Each row of a before or after table is a point. One or more steps were done to the points. Then noise was added and the rows were shuffled. The steps act on how far a point lies along the listed directions, d1 being the first. Write out the steps. A step turns or swaps two directions, mirrors them in a line or flattens them onto one, adds a multiple of one to another, or multiplies one. Angles are multiples of 10 degrees, from the lower direction toward the higher: turns from -170 to 170, lines from 10 to 170 but not 90. Use the fewest steps. Two steps may share a direction if one is a turn and the other turns, adds or multiplies; they go together, in the order done. Otherwise the lowest direction goes first.

Directions:
(1): [28 28 53]
(2): [-41  52  -6]
(3): [ 44  30 -39]
Before (10 x 3):
[[-30  14 -29]
 [  0 -33  -4]
 [-45   8 -16]
 [ 12  34  20]
 [ 13  15  -3]
 [-41  13 -36]
 [-25  11 -12]
 [-14  12 -51]
 [ 10  60  18]
 [ -3   7 -35]]
After, 10 rows:
[[-25 -33 -26]
 [ 14 -11 -29]
 [-15 -17 -22]
 [-10 -26 -36]
 [ 17 -22 -47]
 [-24  51 -30]
 [-11 -34 -42]
 [  3  16  -8]
 [ 15 -27  21]
 [-15  37  -9]]
Steps: turn d1 and d2 by 60 degrees

Directions:
(1): [ 46  24 -12  36]
(2): [ 39 -15 -19 -45]
(3): [22 -6 60 -5]
(4): [  7 -57  -6  27]
Before:
[[  5  16 -32   9]
 [-22   4  -9 -30]
 [ 10 -25 -10 -11]
 [ 13 -21 -11   9]
 [-20  -3  17  29]
 [-20   5   1 -47]
 [ 19 -19  -3 -25]
 [-11   5  60   1]]
After:
[[ 12 -18   1  17]
 [ 21  19 -17  16]
 [ 14   6  -6 -34]
 [ 14   8   9 -48]
 [-32 -12 -19   6]
 [ 21 -21  10   1]
 [-54  -5  21 -18]
 [ 23 -12  25  -5]]
Steps: turn d2 and d3 by 60 degrees; turn d1 and d2 by -50 degrees

Directions:
(1): [-24  -8 -52 -38   5  32  36 -22]
(2): [ 5 18  2 40 60 45  6  5]
Before:
[[  4   2  15  10  -7 -12  -9   4]
 [  2   0   3   3  -3  -4  -2   2]
 [  0  -2  -3  -4   1   5   0  -1]
 [ -2  -3   4   2  -2  -3  -3  -3]
 [  6  -4   9  -4 -15 -19 -12   5]
 [  3   1   0   1   1  -2  -1   0]
 [  0  -4   3  -7 -22 -16  -4  -1]
 [  0   1   0  -1  -4  -4   0  -1]
 [  1  -2   4  -1  -2   0  -1  -2]
 [  2   5   6   7   4   0  -2   5]
 [ -1   4  -4   2   6   6   6   0]
 [ -5  -1  -7  -7  -1   7   8  -5]
 [  4   1   6   6  -2  -2  -6   5]]
After, 13 rows:
[[  0   8  -4  10  19  15   7   1]
 [  5   1   6   6  -1  -2  -5   5]
 [  0  -2  -3  -4   3   6   0   0]
 [  3   8   6  14  14   7  -1   6]
 [ -1  -1   0  -6 -11  -9  -1  -2]
 [  2  -1   3   0  -6  -7  -2   2]
 [  1  -3   4  -3  -5  -2  -2  -3]
 [ -3  -5   4  -1  -6  -7  -3  -3]
 [  4 -13   8 -25 -46 -43 -16   3]
 [ -5  -2  -7  -8  -2   6   8  -5]
 [  3  -1  15   5 -15 -18 -10   3]
 [  3   1   0   1   2  -2  -1   0]
 [ -3 -15   2 -32 -60 -44  -8  -4]]
Steps: multiply d2 by 3

Directions:
(1): [  2 -25   5  12  -6  17  24  25  57]
(2): [-32   5  20  -9   0  60   9   3 -19]
Before, 11 rows:
[[ 32   5 -25   4  12 -55 -13 -17  -2]
 [  3 -12   2   6  -3  -7   9  10  13]
 [ 15  -6 -11   4   0 -45   0 -11   9]
 [-11  13  -2  -6   4   4  -7   5 -10]
 [  4   8  -3  -4  -4  -4   0  -2 -14]
 [ 16 -13   6  11   0 -26  16   2  43]
 [ -1  -8   3  -7  -2  23  12  10  23]
 [-14   5  12 -13  -1  19   0   3  -7]
 [-11 -20  15   6  -6  28  21  26  45]
 [ -5  -2   2   1  -9  12   8  -1  13]
 [-12 -19   8   4  -7  28  12  24  25]]
After (11 x 9):
[[ -1  12   3 -13   2 -10 -12  -7 -19]
 [-10 -18   9   5  -5  17  25  10  33]
 [  8 -10   0   5  -2 -14   7   7  10]
 [ 16  -3 -15   4   0 -44 -16   0  -4]
 [ -2   4   2  -3  -5  12   6   3  -7]
 [ 21   4 -13  -8   3 -26  -7  -7   4]
 [  7   3  -7   1  -7 -15  -1 -10   3]
 [ 16 -15   7  12   0 -21  16   3  45]
 [ 26  -1 -15   5   0 -59 -14  -3  10]
 [-10 -16   9   5   4  47  27  17  40]
 [-10  13  -3  -7   4   3  -6   4  -8]]
Steps: mirror d1 and d2 in the line at 140 degrees

Directions:
(1): [ 12  -1  15  39   1   0  23 -19 -37 -37  37 -60]
(2): [-17  47 -17 -50 -37 -14   2 -16 -15 -31  43  20]
Before (12 x 12):
[[-18  23 -10 -26 -22  -4  -4   1  -3  -5  21  11]
 [ -6  19  -6 -16 -23 -10   3  -6  -7  -9  10  -4]
 [  6  -4  15   9  20   0  -3   5   2  14 -21  -4]
 [  1  14   7   9   6   4  -2 -17  -2 -23  28 -25]
 [ 19 -34  18  43  25  13  17  -7 -21 -13   8 -58]
 [ 18 -33  23  54  23  14  18   2 -18 -13  -5 -47]
 [ -1 -18  -2   5  18   1   6  -4 -10  -4   0 -12]
 [  8 -16  17  30  11  -2   4  -2 -13  -6   4 -36]
 [ 14 -25   5  23  29  10  -3  18  13  19 -31   1]
 [-10  18  -4  -8  -6  -7  -6   3  -5  -7  11   5]
 [  1 -21   7  15  20  11  -3   2   3  14 -21   1]
 [ 14  -5   7  10   2  -2  -1   5   3  -1   2 -15]]
After (12 x 12):
[[  7 -13  17  27   7  -3   8  -4 -15 -10  11 -36]
 [-11  18  -5 -10  -5  -7  -7   4  -3  -5   8   7]
 [ 17 -27  17  40  21  10  20 -12 -26 -21  17 -60]
 [-19  22 -12 -28 -21  -4  -6   3   0  -1  17  16]
 [ 17 -28  24  51  17  12  20  -2 -23 -20   4 -51]
 [  2 -22   8  19  19  10  -2   2   0  13 -18  -4]
 [  6  -5  16  11  20   0  -3   4   0  13 -19  -9]
 [ 15 -26   6  28  30  10  -2  16  10  16 -29  -5]
 [ -2  18   5   4   4   3  -2 -17  -2 -23  30 -22]
 [ -6  20  -9 -19 -23 -10   1  -5  -5  -7   8  -1]
 [ 15  -3   7   9   1  -3  -1   4   3  -2   5 -14]
 [ -2 -17  -2   5  17   1   6  -6 -12  -6   3 -14]]
Steps: turn d1 and d2 by 10 degrees

Directions:
(1): [  5 -31  18  -7 -15   6  18  60  16  -3  -5 -14  -1  36]
(2): [ -3  22  31 -48  14   5  -1   8  -1  28 -37   9 -27 -14]
(3): [ 17  10   4 -15 -22 -25 -14  16 -24   0  -6 -48  35 -30]
Before, 10 rows:
[[-10 -15   6  10   8  14  17  11  20  -1   0  22 -23  27]
 [  5   5   8 -17   1  -5  -9   1   0   5  -8   0   0  -6]
 [ -3   1  -8   7   5   7   2 -13  12  -5  10  16  -7   2]
 [-10 -14   4   8   6  18  12  14  20  -2   6  15 -10  25]
 [  2  -2   7  -4   0   1   4   9   4   2  -4   1  -5   7]
 [  6  -3   3   1   0  -7  -1   0  -3  -3  -2  -4   4  -5]
 [  1   1  -6  11   4  -1  -4 -10  -2  -4   9  10   0  -1]
 [ -8 -13   7   1   3  11   7   1  18   0   5  25 -20  24]
 [  2  -1  -4   6  -3  -5  -7  -9  -1  -9  -1   1   2  -9]
 [ -3  10 -12   9   6   3  -1 -16  -2   3  10  13  -3  -4]]
After (10 x 14):
[[  1  -7  10  -3   4   5   3  12   5   3  -3  13 -12  11]
 [ -7  -6   1  -2  10  18  11   0  23  -2   2  27 -23  20]
 [  8  -4  -5   4  -8 -10 -10   0  -5  -7   9  -9  17   0]
 [-22   8  -5  10  28  27   5 -32  21   6   6  48 -30  14]
 [  0   3  -4   7   3   1  -1 -12  -1  -2   3   7  -2  -1]
 [-20  -7  -4  12  21  20   8 -31  25   1  11  57 -37  26]
 [  9  -1   3  -5  -3 -11  -1   2  -5  -2  -5 -10   6  -9]
 [-24   2  -6  21  31  25  14 -36  24   3   5  60 -45  22]
 [ -4  -8   2   1   3  11  11  17  11   5   4  14 -12  19]
 [  1  -7   7  -6  -6  -3   0  12   1  -7  -9  -6  -2  -1]]
Steps: turn d1 and d2 by 170 degrees; multiply d3 by 2

Directions:
(1): [ -7 -38  -1 -29 -11  26  15  18 -28 -25 -27  17  15 -18   9  24  14 -19
 -42 -14]
(2): [-46  20  15  10  -7  14  27  23  25   4  16   0  -4  13 -36   0   4 -38
   1 -41]
(3): [ 12  -8 -18 -27   6 -34  -9 -20 -24  14  22  13 -26  14  -2  -4  31 -60
   7   3]
(4): [ 12 -35 -15  23 -34   9 -12 -29  16 -40  23  31  11  27 -13 -21   8  11
   5 -21]
Before, 11 rows:
[[-27   5   6 -22  12   3  25  29 -24  22  -8   4 -15  -3  -2  17  14 -50
  -20 -18]
 [ 18  -2 -11  -9  -2 -24 -13 -26  -6   7   9  10  -8  15   2 -12  13 -12
   13  17]
 [ 14 -16  -7 -17   0  -4  -2  -2 -17  -5  -2   7   3  -8  14   5  18 -16
  -18   9]
 [-12  -1   4  19 -14  20  -3   3  19 -11   9   6   4  15 -15  -5  -4  13
   -5 -16]
 [-27  20   3 -13  11   2  10  23 -12  16  -7 -11 -11   1   5  18  -2 -28
   -2  -5]
 [  7  25   9  -7  17 -10   1   8  -3  14  -7 -16  -5  -4   9  -3  -6   8
    4  20]
 [  1 -12  -9  -6  -2  -2  -1  -2 -12  -8 -11  11   6  -1  -1  11  12 -15
  -21  -5]
 [  1   1 -12  -4  -4 -10  -7 -19  -4   5  14   4 -11   7  -3 -12   8  -6
   11   3]
 [ 10   4  -3  18   1  -6 -14  -2   9   1   0  -3   0   3  -2  -8 -10  23
   17   4]
 [  2   0  -4  -3  -1  -8  -4  -8   2  -4  13   8  -2  12 -10 -13  10 -14
   17  -8]
 [ -5  -1   2  11 -12   4   3   6  14  -7  14   6  -1  21 -26 -10   6  -9
   10 -22]]
After (11 x 20):
[[-11  12  10   4   0   5   9  20  10   6   1  -7  -1   8 -20  -1  -1  -6
    5 -16]
 [-29  39   7 -15  24  -7  10  28 -12  34  -8 -24 -18  -3   7  20  -7 -29
    5   5]
 [ -2   8  -6  11  -6  -1  -6 -16   9   2  11  -2  -3   5  -4 -14  -4  18
   15   3]
 [-26  44  11 -20  36 -23  19  28 -18  59   2 -19 -34  -2  -2  11   7 -53
    5   1]
 [  6  -1 -13  -1   3 -18  -9 -13  -7   3   4   8  -5   9  -5   1  14 -21
   -4   0]
 [-15  -4   6   1  -7  20   3  13   4  -6  -2   4   2   5  -9   7   2  -3
  -18 -14]
 [  5  14  10  -4   9   2   3  10  -1   1 -13 -11   4  -6   9  -1  -7  16
   -4  14]
 [ 22  -7 -12  -2  -1 -19 -13 -19  -3   0  19   7  -5   8   6 -11  18 -13
    4  11]
 [ 17   4  -6  18 -10 -12 -15 -28  18  -2  11   7   4  19  -2 -21  -4  26
   22  14]
 [ -2  12   3   7   3  -3  -3  -1  11   0   8  -2   2   8  -9 -13  -2   5
   20  -5]
 [  7 -14  -3  16 -10  11  -8   4   5 -17 -11   6  12  -2   0  -2  -9  29
    1  -5]]
Steps: turn d1 and d3 by 70 degrees; add -1 times d2 to d4
